Each row of a before or after table is a point. The points were changed in one or more steps. Then noise was added and the rows were shuffled. The steps act on columns, c1 being the first. Name the steps. A step turns or swaps two columns, mirrors them in a line or flattens them onto one, adds a multiple of one to another, or multiplies or shifts one. Angles are multiples of 10 degrees, from the lower column toward the higher: turns from -170 to 170, lines from 10 to 170 but not 90. Use the fewest steps. Two steps may share a column if one is a turn and the other turns, adds or multiplies; they go together, in the order done. Otherwise the lowest column goes first.

Before (11 x 3)
[-40 -22 -54]
[-35 -34 7]
[18 -8 54]
[20 38 20]
[20 41 -57]
[-4 80 -56]
[-25 -42 39]
[-1 -35 -10]
[-16 -4 13]
[22 74 -45]
[22 26 -5]
After (11 x 3)
[1 -9 -39]
[-2 37 -48]
[1 11 -4]
[1 55 -9]
[3 -53 -21]
[-2 -7 24]
[0 19 38]
[-1 8 -33]
[-1 -57 80]
[1 -44 74]
[-2 -56 39]
Steps: multiply c1 by 0; swap c2 and c3

Before (11 x 6)
[-26 -1 60 6 -16 -28]
[16 -6 -63 -4 -31 78]
[-53 -11 18 -23 -1 8]
[-25 46 -33 7 11 27]
[12 -2 -2 26 27 26]
[6 32 -36 47 -35 74]
[-101 -12 66 10 3 -34]
[-26 16 32 -5 -2 -56]
[-26 4 26 17 -12 -61]
[0 35 35 -16 -33 -18]
[-3 -5 -78 34 -31 45]
After (11 x 6)
[10 1 22 28 -17 26]
[-25 -1 -56 5 -29 -26]
[-99 -10 -49 9 -41 -34]
[-28 43 32 1 11 24]
[-27 0 -28 15 -6 -59]
[0 40 -48 -15 5 -21]
[4 33 6 48 52 75]
[-53 -11 -16 -25 -11 10]
[-26 17 -29 -8 -15 -58]
[-7 -7 38 36 75 46]
[10 -6 24 -7 66 80]
Steps: turn c3 and c5 by -140 degrees

Before (11 x 11)
[2 -15 0 -21 21 53 -23 -36 26 20 33]
[19 -67 -1 -9 33 -34 -17 52 -3 -22 9]
[63 -14 6 -37 -11 -49 50 -38 24 -4 63]
[52 -42 34 37 -44 -37 64 -32 34 -39 -10]
[-42 14 -35 31 42 42 -17 -6 42 -1 45]
[-6 27 -13 -74 -1 -6 55 -18 15 16 21]
[41 -51 -25 -13 67 2 1 47 46 -31 -8]
[45 -11 13 15 -37 9 88 -37 -11 -71 27]
[25 -59 30 2 3 -24 87 -61 15 -8 38]
[-8 1 0 4 24 58 10 39 39 22 47]
[29 -38 -56 21 18 18 14 34 6 6 1]
After (11 x 11)
[99 -12 -19 13 -33 10 5 -38 -16 -69 -25]
[4 0 -8 4 18 59 12 41 43 21 -46]
[-5 -66 -1 -9 33 -36 -24 53 3 -22 -9]
[89 -58 -35 1 2 -24 21 -61 16 -9 -31]
[-35 14 28 29 34 41 28 -6 48 -2 -46]
[21 -50 27 -15 56 0 -34 48 57 -33 3]
[-18 -15 -7 -21 17 55 -14 -38 31 23 -32]
[82 -43 -32 37 -50 -36 -13 -32 26 -39 16]
[73 -13 -16 -37 -14 -50 -27 -37 22 -4 -61]
[44 27 11 -75 -4 -7 34 -19 13 14 -22]
[26 -38 53 21 15 19 -19 34 8 7 -13]
Steps: turn c1 and c7 by -60 degrees; turn c3 and c11 by 170 degrees; turn c5 and c9 by 10 degrees

Before (9 x 18)
[17 -18 12 -40 -59 37 -3 25 -12 -5 -5 17 -23 -21 -58 -24 17 -28]
[45 -45 -26 -30 -84 24 29 51 -27 20 33 21 -12 5 -12 -42 -9 -47]
[-29 -18 39 34 -48 -47 -20 -20 12 -7 3 -10 19 -63 5 28 17 -3]
[2 33 -42 -18 21 17 -18 14 -61 40 -34 -58 -16 73 70 30 -50 -59]
[8 21 34 -32 31 -61 24 -30 36 47 -43 -28 -17 48 18 34 -35 73]
[4 7 56 -2 17 -52 6 -47 -8 -21 8 -19 11 28 18 34 9 34]
[12 32 72 -55 0 -19 51 -58 31 52 -11 -22 20 26 15 60 -29 44]
[-66 -28 67 27 -6 -55 19 -36 50 -13 -6 -39 34 10 -5 73 38 34]
[-71 -1 4 1 -41 -17 -7 -15 -1 -19 44 -3 -10 -13 10 14 4 2]
After (9 x 18)
[46 -47 -23 -29 -91 23 29 52 -4 24 23 -17 -12 4 -14 -42 -8 -46]
[8 23 35 -30 38 -59 21 -27 -1 49 -79 -25 -18 46 20 32 -37 75]
[-32 -17 38 32 -47 -51 -19 -21 -29 -6 22 -17 19 -64 11 27 15 -4]
[4 7 53 -4 23 -57 8 -49 -65 -21 15 -14 10 29 17 34 7 36]
[5 32 -38 -18 39 17 -16 16 -19 39 -83 -53 -18 74 71 29 -52 -53]
[18 -16 14 -36 -66 34 -3 27 -22 -5 13 -20 -24 -18 -59 -26 12 -27]
[13 35 77 -55 5 -22 49 -61 -40 53 -39 -39 18 24 14 60 -28 42]
[-68 -1 6 0 -34 -21 -5 -16 -4 -19 52 -16 -10 -18 12 14 4 4]
[-70 -28 69 26 4 -55 21 -30 -14 -14 32 -31 31 12 -7 73 33 31]
Steps: add -1 times c3 to c9; turn c5 and c12 by 20 degrees; add 0.3 times c4 to c12; add 1 times c17 to c11

Before (13 x 24)
[42 23 6 76 12 25 -43 38 -29 4 16 -57 -26 -40 -16 -15 68 70 -18 28 -17 53 24 -10]
[-8 0 35 59 -19 9 -53 -67 18 -35 0 1 31 -16 -55 -71 -30 61 -41 -63 -40 20 -37 14]
[-14 18 -47 14 -51 -56 -38 -68 -5 -6 -19 -41 53 17 -9 -18 -14 81 57 16 -25 -46 -52 -37]
[-26 51 4 10 35 -30 -40 39 33 -6 28 40 -24 13 -21 -10 74 73 -26 12 0 55 -60 11]
[18 30 6 61 24 -27 55 -60 -16 -33 -48 -48 -42 -29 3 11 38 -1 47 38 15 32 38 38]
[24 -3 33 0 7 -15 39 4 -1 -56 36 1 31 19 -32 -34 -2 61 -39 1 -6 -19 -28 35]
[68 19 -45 -5 -28 -7 12 -59 -8 -34 -14 -53 36 -12 -27 6 61 -4 -53 8 10 -39 -66 16]
[44 -38 17 -15 2 8 -21 35 -2 -9 -65 -8 7 -31 -14 -41 -13 -25 8 -7 28 15 -4 36]
[-43 -5 35 -11 -48 4 21 27 16 -55 -61 46 27 25 -2 -62 -23 -24 -41 -7 13 -30 -28 -30]
[-20 21 -47 87 7 -15 -31 7 1 -5 -39 53 7 18 25 -56 -23 -14 48 -32 -36 29 35 -49]
[-35 -11 -10 5 -42 -39 21 18 -16 -12 5 26 -27 27 -29 -13 -23 43 40 24 -17 8 20 -64]
[-4 -6 -46 -12 13 -28 -38 -27 68 -2 38 43 7 10 26 -2 59 50 51 -35 41 -51 41 34]
[6 2 27 48 -26 -45 -44 -8 -12 -82 -48 -39 -15 60 -57 -75 26 -30 36 5 30 5 -7 -10]
After (13 x 24)
[-4 -46 -47 -11 14 -28 -36 -28 68 -2 37 42 8 8 27 -2 59 51 51 -34 41 -50 40 34]
[-15 -23 -46 14 -51 -56 -38 -67 -6 -6 -20 -41 52 17 -9 -18 -15 80 57 15 -26 -46 -53 -38]
[-26 11 4 10 33 -31 -41 39 32 -5 29 42 -25 14 -20 -10 74 74 -27 13 0 55 -61 10]
[-36 -51 -11 6 -41 -39 21 18 -16 -12 6 27 -27 27 -28 -13 -22 44 39 25 -18 6 21 -64]
[17 -10 4 61 23 -28 55 -59 -16 -31 -48 -48 -41 -30 3 12 37 -2 46 39 15 32 38 39]
[6 -38 26 48 -25 -44 -43 -7 -12 -83 -49 -38 -17 59 -58 -73 26 -30 36 5 29 6 -8 -9]
[43 -18 5 76 11 25 -43 38 -29 5 18 -58 -26 -41 -15 -16 67 71 -19 27 -18 52 23 -10]
[24 -43 31 1 6 -16 40 3 -2 -57 35 1 29 20 -33 -35 0 60 -39 1 -7 -20 -30 36]
[67 -22 -44 -5 -27 -8 12 -59 -8 -34 -14 -54 36 -12 -27 5 61 -5 -53 8 10 -39 -66 16]
[-9 -41 35 61 -20 10 -52 -69 19 -35 -1 1 32 -16 -55 -71 -30 61 -42 -64 -41 20 -38 14]
[44 -78 16 -14 3 8 -23 35 -1 -8 -65 -8 8 -33 -15 -41 -12 -25 9 -6 28 14 -6 35]
[-41 -45 35 -10 -48 5 22 28 16 -55 -60 46 28 24 -2 -61 -21 -25 -41 -7 12 -32 -28 -27]
[-20 -19 -46 86 7 -16 -32 7 1 -6 -40 51 9 17 23 -55 -22 -14 47 -32 -35 29 35 -49]
Steps: shift c2 by -40
